Each row of a before or after table is a point. One or more steps were done to the points. Then noise was added and the rows were shuffled. The steps act on columns, c1 being the first. Write out the steps. A step turns or swaps two columns, mirrors them in a line or flattens them onto one, adds a multiple of one to another, or multiplies or shifts one. Angles are multiples of 10 degrees, from the lower column toward the higher: turns from -170 to 170, lines from 10 to 170 but not 90. Use the fewest steps. Two steps may share a column if one is a turn and the other turns, adds or multiplies; they go together, in the order done. Otherwise the lowest column goes first.

Before, 13 rows:
[[ 34 -17]
 [-38  28]
 [  5  17]
 [ 19  14]
 [  2 -13]
 [ 33 -27]
 [ 27 -41]
 [ -6 -21]
 [  8  -3]
 [ 21   8]
 [-31 -11]
 [-25  54]
 [ 39  -1]]
After, 13 rows:
[[-22 -37]
 [ 26  39]
 [-23   7]
 [ 33   0]
 [ -7  -7]
 [-26 -27]
 [  4 -12]
 [  3  59]
 [-11 -48]
 [-23   2]
 [-12  14]
 [-35 -14]
 [ 14 -18]]
Steps: mirror c1 and c2 in the line at 100 degrees

Before (12 x 4):
[[ 28 -54 -42 -26]
 [-35  21   0 -13]
 [ 30  -9 -42 -14]
 [-29 -44   6  29]
 [ 18  14 -17 -25]
 [  8  10 -35  12]
 [ 36   4   5  28]
 [ -3 -17  -7 -33]
 [ 29 -34   2  13]
 [-22  10 -16  26]
 [ 17   8 -16 -37]
 [-30   3 -19  33]]
After, 12 rows:
[[-12  50   6  46]
 [ 39  22   1  20]
 [ 32   0 -42 -22]
 [ 32 -16   5  46]
 [ 10 -18 -17 -40]
 [-29   8 -20  52]
 [-40  -7   1 -20]
 [ 43  40 -42 -40]
 [ 12 -13 -16 -59]
 [  4 -12 -35  19]
 [-24  -4 -16  41]
 [  4  17  -6 -54]]
Steps: mirror c1 and c2 in the line at 170 degrees; multiply c4 by 1.6

Before, 11 rows:
[[  1  -2   5  34 -51  17]
 [ 24  -6  -3  12 -50   0]
 [-15   4   1   1  -6  10]
 [ -7  13  32  -2   9 -10]
 [ 32 -47 -44  -1  26  21]
 [ 14 -31 -50  10  15  20]
 [ 16 -32 -35  -5  19  30]
 [ 19  -4 -26  31  35   8]
 [ 34 -20 -34  -7 -20   7]
 [ -7 -31  60 -14  11 -12]
 [-19 -16   6  11 -20 -22]]
After:
[[ 35 -19  24  -7   3   7]
 [  0  -3  37  35  33  17]
 [-20 -17  13  11  15 -22]
 [ 19  -3 -20  32 -29   8]
 [ 13 -30   0  10 -25  20]
 [ 32 -46  -8  -1 -31  22]
 [ 24  -5  39  11  30   0]
 [ -6 -31 -24 -15  11 -12]
 [-15   5   6   2   5   8]
 [ 17 -32  -5  -5 -23  29]
 [ -6  14 -15  -2   4  -9]]
Steps: multiply c3 by 0.4; turn c3 and c5 by 130 degrees

Before (13 x 9):
[[ -3   4 -37  -9   5 -24 -27  -9 -12]
 [-31 -20  16 -24  26   3  -4  -2  12]
 [  7 -26 -31  22   5  -4 -21  -3   5]
 [ -6 -24  19 -22  51   9  18  15 -13]
 [ -9  -1  18 -23  41  31  -3 -11  14]
 [ -3   7 -38   2 -20   9  -8  22  -5]
 [  0  22  40  -4   1   4  -6  19  -1]
 [ -3  -8  13  -3 -23  13 -60   9  10]
 [ 16  -3  26  -7   2   3 -16  33  47]
 [-11 -12 -34  24 -11 -11  -9 -10   3]
 [ -3   8   0 -12 -28  -3 -16  -2  -1]
 [-37 -16   2 -27  45  10   0   8  -7]
 [ 17 -22 -33  -5 -29  -4 -10   2  -3]]
After, 13 rows:
[[ -3   7 -39   9 -11   4  -9  22 -14]
 [ -3   9   0 -10 -13   8 -16  -2 -15]
 [-36 -15   2 -10  15  26   0   8  18]
 [ -2  -8  14   7  -4  11 -59  10  -6]
 [ -3   4 -37 -25  -3  -9 -27  -8  -5]
 [-31 -20  17 -12  17  20  -4  -2  19]
 [-10  -1  17   9  23  38  -3 -10  29]
 [-10 -11 -34   6  -2 -26 -10 -11  -2]
 [ 17 -21 -33  -7 -13   0 -10   2 -16]
 [ -6 -24  19  -7  16  23  18  14  17]
 [  6 -25 -31  11   5 -19 -21  -3   5]
 [ 16  -3  26  -2  25   7 -16  33  28]
 [  0  23  40   1   0   6  -6  19   0]]
Steps: turn c4 and c6 by -50 degrees; flatten c5 and c9 onto the line at 50 degrees

Before (8 x 12):
[[-18 -17 -31   1  -5  -8   2  -8 -10  -6 -11   0]
 [ 20 -14 -51   8   9  -8  -8 -20   2   4 -18  35]
 [ -1 -22  21  -7  11   2 -44  17  11   4  14 -11]
 [ 23   8  41  -8   1 -16 -23 -28 -60   0 -10  13]
 [  5 -18 -28   6  -1   4 -11   8   3  -1 -45   0]
 [ 15 -25 -32   3  12  -7  11  -5  -7  23 -19  -4]
 [ 13   9  42 -19  16 -46 -48 -27 -44  -4 -11 -17]
 [  0 -35 -21 -13 -11   2   5 -13  32   4 -22  -1]]
After, 8 rows:
[[  2   1 -24 -15  -8  -1  -9 -12  32   3 -18   1]
 [ -1   1  20  -9  46   5  -3  18  13   2 -29 -14]
 [-16   3 -31   0  -4  -8  -3 -10  -9  -5 -10   1]
 [ 16  -1 -32   4  -5  -4  15  -7  -7  23  -9  -4]
 [ 21   0 -49   8  11 -10   4 -20   4   4 -26  37]
 [  4  -1 -28   7  10   2  -3   9   2  -1 -57   1]
 [ 13   0  41 -17  48 -45  -1 -27 -47  -4 -58 -16]
 [ 21   2  41  -9  23 -17  -9 -28 -60   0 -34  15]]
Steps: multiply c2 by 0; add 1 times c7 to c11; turn c5 and c7 by 70 degrees

Before, 14 rows:
[[ 21  17  11  30 -24 -12  25  13  -4 -11 -27 -19 -37 -11]
 [  9  18   1  20 -11 -10 -28  -4 -28  12  18 -31   4 -60]
 [ -8   9  -1  21  14   6 -43  -2  13  -8   8  33  -8   5]
 [  4  -4   1   6  39 -30  -8  14  21   9  33 -14  25 -25]
 [ 15   6 -45 -23  17   8  -2   5  13  -6  18 -26 -12  -5]
 [ -8  -9 -31  24  31  12  22 -11  -1 -20 -13  25  31 -11]
 [-32  16  14  28  21  11  24   4  47  -3   4  24  13 -47]
 [ 48   5  14  38  10  27 -22 -11  29 -11   3  22  15  15]
 [-25  13 -14 -24  -2  10  20  -6   1   0 -26  10  11  -5]
 [ -7  -4  -7 -15 -18  -3 -38 -20 -13 -42 -20   9  -1 -16]
 [ 28  -9  28  28   6  18   7 -16 -16 -11  13  18  -3 -31]
 [-17 -15  -1  -4 -10  43  21  10 -23 -25 -13  -8  28 -16]
 [ 16 -18 -20   1  -7  36  10   9   5 -11 -41  32  -8  -9]
 [-36  -8 -21  10  30  15  38  -3  36  33 -14 -29 -11 -37]]
After, 14 rows:
[[ 14  15  47 -43   9 -21 -25 -11 -24 -12 -16  22   1  14]
 [-18  30 -37 -12  31 -13  38  -2 -22  34  13 -29 -12 -36]
 [ -7  -5  -9  13 -18   1 -38 -19  11 -41   5   6 -20 -14]
 [-32   6  -9 -25  31  -8  22 -12   7 -20 -28  25 -20 -10]
 [ 16  16 -34 -29  20  -6  24   6 -48  -2 -12  24   3 -47]
 [-21  17  16  -8  -8 -33   9   9   9  -9  16  33 -40  -9]
 [ -2  -1  -8 -23  13  -3 -44  -2 -16  -5   6  33   8   5]
 [ 10 -15  22 -30 -24  16  24  14  -8 -12  40 -19 -20 -12]
 [-14  -9 -26  24  -2 -15  18  -7  -9  -1  -7  10 -29  -3]
 [  1  16   4  -1  38  30  -9  14 -15   9 -31 -15  28 -25]
 [-44   3  15  22  15 -13  -2   3 -13  -6   9 -26  21  -3]
 [  0  -4 -17  -3 -11 -42  22  11  28 -25 -24  -9 -17 -15]
 [  0 -32   8 -17 -11  13 -27  -4  10  10  -7 -31  19 -58]
 [ 28  -5  30 -31   5 -12   6 -15  19 -12   2  18  14 -31]]
Steps: swap c1 and c3; turn c2 and c9 by -140 degrees; turn c4 and c6 by 170 degrees; turn c11 and c13 by 100 degrees

Before:
[[ 35 -24 -10  -5  16  -5  21  12  27  -7  17  12 -12 -12  13   3 -15  37
  -15 -13]
 [ -5  -5   2 -25  -3   1   0  -3 -24 -40 -20   9   2   0  -6  44  11  -8
  -13  16]
 [-31  17   1 -36  13  20 -11  11   5 -28  10  14  36 -11 -20  27  10 -30
    4   3]
 [ 38 -12  -3  -3  18  -5  29   3  26  46 -20  -6 -29   8  30   6 -28  21
  -37 -35]
 [-22  11  43 -11   1  13   4 -28  16 -38 -33  -7  30 -24 -26  21  12  15
  -10   9]
 [-30  17  -2 -40  -4 -21   3 -22 -26 -35 -22  27  49 -13 -30  32 -13   7
    4  -2]
 [  1  30  22 -37 -13  20  -7 -18 -23 -16   3  17  20 -19  -1  12   9   4
   18  12]
 [-12 -16 -28   4  -5   9  -1  -8  40  28  17  -6 -36 -55  -1 -17  16 -23
   30  35]
 [ -6 -15 -12   0  10   4  20  40   5   8 -14   3 -21  -9  38  10 -43  27
   12 -13]
 [ -4  -1 -21 -19  22  24  42   4  13  -1 -19   6 -26  14  -5   2 -19  41
  -24  -4]
 [-15 -42   6  10  22   8   7 -22  18  26  24 -26 -17 -15   4 -40   5  -8
   20  31]
 [  0 -44  10   1   5  18  19   3  12  26   7 -15 -32 -46 -27 -37  19 -15
   27  -1]
 [ -1  20  16 -41   7  -7  10 -10  11 -44 -19  20   6   8 -14  26 -15 -15
   24   4]]
After (13 x 20):
[[ -1  21  17 -37   7 -16 -10 -11  17 -44 -19  19   6   8 -15  36 -12 -13
   23   4]
 [-32  17   0 -35  12  50 -35  10   8 -25   9  15  38  -8 -20  36   9 -31
    3   2]
 [ -5 -12 -10  -4  12   9   2  44  14   8 -15   4 -22  -8  39  23 -43  27
   14 -15]
 [ -3   3 -23 -20  23  59  20   5  18  -2 -17   5 -27  15  -5  12 -19  40
  -22  -5]
 [ -6 -15  -1 -26  -4   3 -19  -4 -14 -40 -24   6   2  -1  -8  54  10 -10
  -14  14]
 [-29   8  -1 -37  -4 -53 -18 -21 -16 -35 -23  24  51 -15 -26  40 -15   9
    3  -5]
 [  3  18  20 -37 -12  50 -26 -20 -21 -17   1  16  22 -20   0  23   8   2
   21  13]
 [-20  15  42 -12  -2  32 -16 -29   5 -40 -36  -9  31 -23 -26  33  12  16
  -11  10]
 [-14 -32   7   8  22  19 -13 -22  11  27  24 -29 -16 -14   6 -29   5  -7
   18  33]
 [ -9  -4 -30   8  -6  22 -17  -9  42  28  16  -3 -38 -55  -2  -8  19 -22
   29  37]
 [ -3 -39   7   1   5  45  -4   5  14  27   8 -16 -29 -47 -27 -27  20 -16
   28  -3]
 [ 40  -3  -3  -2  17 -12  10   3  22  46 -18  -6 -29   6  28  17 -30  20
  -37 -36]
 [ 33 -12  -9  -5  16 -14   1  13  44  -9  18  11 -11 -13  14  14 -15  38
  -13 -14]]
Steps: turn c2 and c9 by -20 degrees; add 0.7 times c12 to c9; multiply c6 by 2.5; shift c7 by -20; shift c16 by 10

Before (8 x 32):
[[ -5  19 -12   3   8   3  14 -10   7   2 -22 -18 -11 -11   8  10  20  11
  -11   5  -5  -2  15  -3   1  17  11  11  -8  17  25  12]
 [  6  17  -8   8  -7  -1  14  -4 -22  -5 -18  -6  10  20  -1   7  21 -12
  -21 -14  13 -11 -13  -1   2  10   4  10  -9  28 -15   8]
 [ 20 -48 -10   6  -6 -27  16  21   1   7  -4  -6 -12 -11   5  22  22   9
    1  -3   3  -2  -9  -3  -4  -6 -18   8  -8  15  -8   1]
 [ -4  16  -3   9  -1  -7   0 -12   6 -16   5  -2  12   1 -16   8  24   0
    9   6  -6  -9 -12  -6  -4  15   4  11  -8  11  -9  16]
 [  9  -3 -10   1  -2 -12  16  -8   4  -7  10 -13 -10 -11 -13  -5  30  -2
    8  -5   3  11  -4  -8  -7 -30  12  -4   5  -1 -10  -2]
 [ -3  11   7  11   0 -16  -9 -16  -9   5 -25 -29  -6 -18 -17   6  -1  -9
    5   3  -4  -9   1  -9 -10 -33   5 -12  16  -4   6   0]
 [ 21  -2  60  -7  -6   2  14 -21  -1   6  10  -1  55   1 -23   1 -16  13
   10 -13  -5   0   9   4  -9  11   6 -18  19   0  -5   1]
 [ -2   8   7   9  -8  -3   0 -16 -15  -2   9   0 -12 -11 -12   6  -6  -4
  -12   5  21 -12   4  -9   9   0   0  10  -9   0  -9 -16]]
After:
[[ 21  -2  59  12  -7   2  14 -23  -1   6   9  -1 -55   1 -24   2 -16  10
   11 -14  -5  -2  22   5  -8  10   0 -14  18   1  -5  11]
 [ -3  17  -5  13  -2  -8   0 -14   6  12   7  -1  -6   3 -17   7  22  -1
   -3   7  -6 -10 -31  -7  -5  16 -15  18  -8  10  -8   5]
 [  6  16 -10  11  -6   1  13  -4 -23 -20 -19  -4  -8  21  -2   8  21 -12
   -8 -14  13 -12 -32  -1   1   9  -6  14 -11  28 -17   0]
 [ -1   8   6   4  -7  -2   0 -16 -15 -10   9   2  15 -10 -12   7  -4  -2
   -5   5  22 -10  10 -10  10   1  -3  -3  -9   1  -9 -20]
 [ -3  12   7   5   1 -16  -9 -14 -10   3 -23 -28   9 -19 -17   6  -1  -8
    8   3  -3 -11   2  -8 -11 -33   1 -10  17  -4   6   7]
 [ 22 -47 -11   1  -7 -28  18  21   1   1  -5  -4  15 -10   4  22  21  10
  -10  -5   3  -2 -22  -2  -5  -5  16   6  -8  17  -9  -4]
 [ -4  19 -13   0   6   3  12 -12   6 -14 -22 -19  11 -12   7  11  20  11
    5   5  -4  -4  39  -2   0  18  -5  16  -7  17  23   2]
 [ 11  -3 -10  -4  -2 -11  15  -8   3   6   9 -13   9 -12 -12  -5  31  -3
    7  -4   3  11 -11  -8  -6 -30 -13  -4   5  -2 -11   1]]
Steps: mirror c4 and c13 in the line at 10 degrees; turn c10 and c27 by 130 degrees; turn c10 and c19 by -70 degrees; multiply c23 by 2.5; turn c28 and c32 by -40 degrees
